Rows are points. Two turns around zero, p and q, are shown by what they do to some points. Write where each new point lands after one turn and then the other. Backwards means that the second turn is done in reverse. Each puzzle has new turns, and all numbers are rounded.

Turn p:
[34 -3] => [23 -25]
[-45 -19] => [-46 16]
[7 22] => [20 12]
[4 1] => [4 -2]
Turn q:
[20 4] => [20 4]
[-35 -5] => [-35 -5]
[-20 -20] => [-20 -20]
[34 21] => [34 21]
Where do these land?
p, then q backwards: [-48 13] => [-26 42]
p, then q: [37 15] => [38 -13]
p, then q: [-9 6] => [-3 10]
p, then q: [1 -11] => [-7 -9]
p, then q: [19 -23] => [-1 -30]

Turn p:
[-18 -41 -26 11] => [8 -42 -23 22]
[12 3 0 -18] => [-1 1 0 -22]
[3 20 -20 -14] => [-2 16 -23 -15]
[21 17 31 36] => [22 28 38 17]
[-18 0 14 -15] => [-26 -4 6 -2]
Turn q:
[-23 22 23 24] => [-30 29 15 12]
[-23 -18 -21 -7] => [-16 -28 -17 5]
[-10 34 17 6] => [-20 31 9 -11]
[35 14 9 -10] => [30 17 8 -19]
[-6 -21 22 -19] => [-2 -23 27 -5]
[4 -31 -14 15] => [12 -19 -9 28]
[23 -1 -36 -9] => [26 -7 -33 -10]
Where do these land?
q, then p: [1 8 -18 13] => [8 9 -20 5]
p, then q backwards: [18 11 5 14] => [21 6 12 7]
p, then q: [-39 16 27 8] => [-42 19 8 21]
q, then p: [10 -37 -1 13] => [32 -12 16 15]
q, then p: [10 1 -13 -48] => [-6 -30 -7 -40]

Turn p:
[4 -2 19 -4 2 19 1 -4] => [-15 -5 15 -8 8 12 0 6]
[-16 -6 25 -6 9 11 -4 -12] => [-31 -3 13 -6 5 -1 -10 -5]
[3 -2 -37 14 -2 -3 18 -2] => [15 -11 -27 22 -10 5 15 1]
[26 21 -7 18 -4 -11 -10 4] => [30 19 8 16 4 9 0 5]
[-4 3 20 -4 -17 -1 -8 1] => [-5 11 14 -15 -11 1 -9 5]
[4 3 -20 7 17 -17 6 7] => [15 2 -13 17 8 -14 11 -8]
[-4 -12 9 -14 -3 14 -17 8] => [-3 -14 8 -20 6 -2 -16 4]
[-3 -31 16 -5 -3 2 4 -15] => [-17 -19 15 -10 -13 3 3 -18]
[-5 7 -13 19 6 -10 15 16] => [8 3 -10 20 -4 -17 15 12]
[13 -2 13 -28 -11 4 3 -2] => [-1 4 5 -31 4 13 6 -5]
[-15 22 -24 1 7 -8 -9 0] => [6 13 -27 14 6 -8 -15 2]
Turn q:
[7 -16 3 0 7 -17 32 -7] => [26 -5 14 0 -2 -7 20 -19]
[-8 7 2 -19 15 6 48 -9] => [22 10 24 -27 2 22 23 -14]
[-6 9 1 17 -19 -7 -16 -3] => [-17 11 -8 14 -16 -11 -5 5]
[10 5 3 0 3 -18 -17 -9] => [-2 2 -11 0 -2 -17 -16 -13]
[-14 -6 13 -7 -2 19 -9 14] => [-11 -8 16 0 5 10 -10 21]
[11 8 0 10 15 15 -13 -9] => [-3 6 -12 11 13 14 -15 -9]
[4 0 -3 3 -20 -10 -6 29] => [-2 2 -5 3 0 -24 6 28]
[-8 4 -15 8 8 -7 -11 -4] => [-18 -1 -12 0 4 -3 5 -11]
[4 -9 -3 -12 -7 20 -8 -1] => [4 -13 -6 -2 -3 15 -9 14]
Where do these land?
q, then p backwards: [3 -21 6 -14 -11 -9 18 -17] => [14 -26 -6 7 -19 -12 -3 5]
p, then q: [11 -4 -4 -5 7 -9 13 24] => [24 2 3 -8 8 -10 13 -9]
p, then q: [6 19 0 -4 23 3 -17 -2] => [-11 6 -5 2 24 3 -12 -18]
p, then q: [4 18 19 -10 -16 -10 6 14] => [7 22 5 -26 3 -6 -5 11]
q, then p: [1 -3 -1 -11 -12 19 -17 21] => [12 -16 0 -8 9 -24 -5 16]
q, then p: [-7 -9 -10 20 4 -14 -5 -18] => [-11 -2 -7 17 -24 8 0 -10]
q, then p: [-8 6 22 10 12 -11 4 1] => [-13 21 15 6 1 -2 -6 -8]
q, then p: [10 -15 -8 16 -6 15 11 -8] => [5 -14 5 16 -6 14 12 14]
p, then q: [-20 10 -25 -3 0 15 -13 -15] => [-26 -15 -26 7 7 7 3 5]

Turn p:
[27 -2 2 -1 0 -6 -16 11 18] => [-12 -6 11 24 -12 1 -14 -15 8]
[7 -2 4 4 1 7 10 -12 -13] => [18 4 3 4 7 -9 4 5 -5]
[-6 4 10 -7 0 -4 0 12 -5] => [-2 12 -7 -6 -6 4 -10 2 3]
[0 6 2 6 5 -8 13 -2 4] => [-5 6 -4 2 -3 -12 9 5 2]
[-8 0 -3 -18 2 3 12 -8 -6] => [7 -3 -11 -15 9 -11 -5 -1 -3]
[-12 17 -3 10 -7 -12 16 -1 -2] => [-1 4 -15 -7 -14 -6 19 11 0]
[-5 -22 -8 1 13 -7 -10 4 11] => [-23 -10 12 1 13 3 -8 5 -1]
[-2 0 16 -3 0 -9 -7 -15 -4] => [3 8 14 -10 -8 -8 -4 -3 -12]
[12 10 8 3 1 19 -18 1 2] => [9 8 7 12 0 14 0 -22 -1]
[4 -3 -17 10 1 -1 -5 2 -4] => [-3 -11 -2 12 3 8 5 7 -7]
[-16 -7 -10 -5 -16 19 6 10 -1] => [10 -11 -9 -14 10 18 2 5 16]
Turn q:
[-5 17 18 5 0 15 -5 -7 48] => [8 10 27 -8 24 -4 10 21 34]
[1 8 -8 -22 -4 -5 -2 -3 -2] => [1 3 -5 -16 -4 -11 -7 -13 4]
[-8 -5 -5 3 -4 -9 1 -7 -7] => [5 -10 1 2 -11 5 1 -7 -2]
[-8 -8 -4 -5 10 -1 -3 4 -10] => [-2 -7 -9 8 -4 0 -13 -3 -1]
[2 0 13 -7 -1 -7 -11 -7 -2] => [1 6 15 -3 -2 0 -11 -5 -4]
[3 -7 0 0 -6 15 5 -4 -4] => [-5 5 -5 4 8 10 6 -9 1]
[-1 15 2 10 1 4 -6 -3 -9] => [-10 7 6 8 -11 -6 7 2 2]
[2 -9 -3 6 -5 -6 18 29 -2] => [-7 -19 -15 -5 10 1 6 13 -19]
[8 -5 -3 5 9 -7 13 2 -8] => [8 -3 -9 9 0 -5 4 0 -15]
[7 -5 -10 5 -1 1 -11 -2 -4] => [1 9 -7 0 -10 10 -2 2 -1]
Where do these land?
p, then q backwards: [-2 -9 13 0 4 -8 6 -2 7] => [0 15 8 -5 1 1 -8 2 5]
p, then q backwards: [-17 4 -17 3 2 -5 -3 0 -2] => [3 -5 -6 6 -14 1 7 17 -3]
p, then q: [4 0 -13 -9 10 -4 -6 0 8] => [6 -8 0 11 -10 9 -7 -5 5]
q, then p: [-2 9 3 -7 -12 -6 2 8 0] => [-1 0 -2 -14 1 -6 -12 3 -2]
p, then q: [-2 11 -5 12 3 -4 3 10 -11] => [-11 -4 -13 0 -4 -3 14 4 1]
p, then q: [6 4 13 1 -16 -4 -16 -1 12] => [-4 5 20 -9 7 12 7 -10 3]
p, then q: [-8 2 15 -2 -3 -2 -9 11 -8] => [-16 10 3 -9 -1 -4 1 -3 10]
q, then p backwards: [11 1 -30 -5 7 -4 3 5 -19] => [0 31 -6 -13 -2 -12 8 6 -9]
p, then q: [13 -14 13 7 -4 19 7 -27 -3] => [15 16 15 7 13 -12 -2 7 -26]
p, then q: [-11 10 12 -6 11 0 6 4 5] => [3 -2 1 -7 -7 -17 1 -6 13]
p, then q: [9 -18 -5 6 -4 19 5 -8 11] => [17 4 7 13 18 3 -5 12 -6]
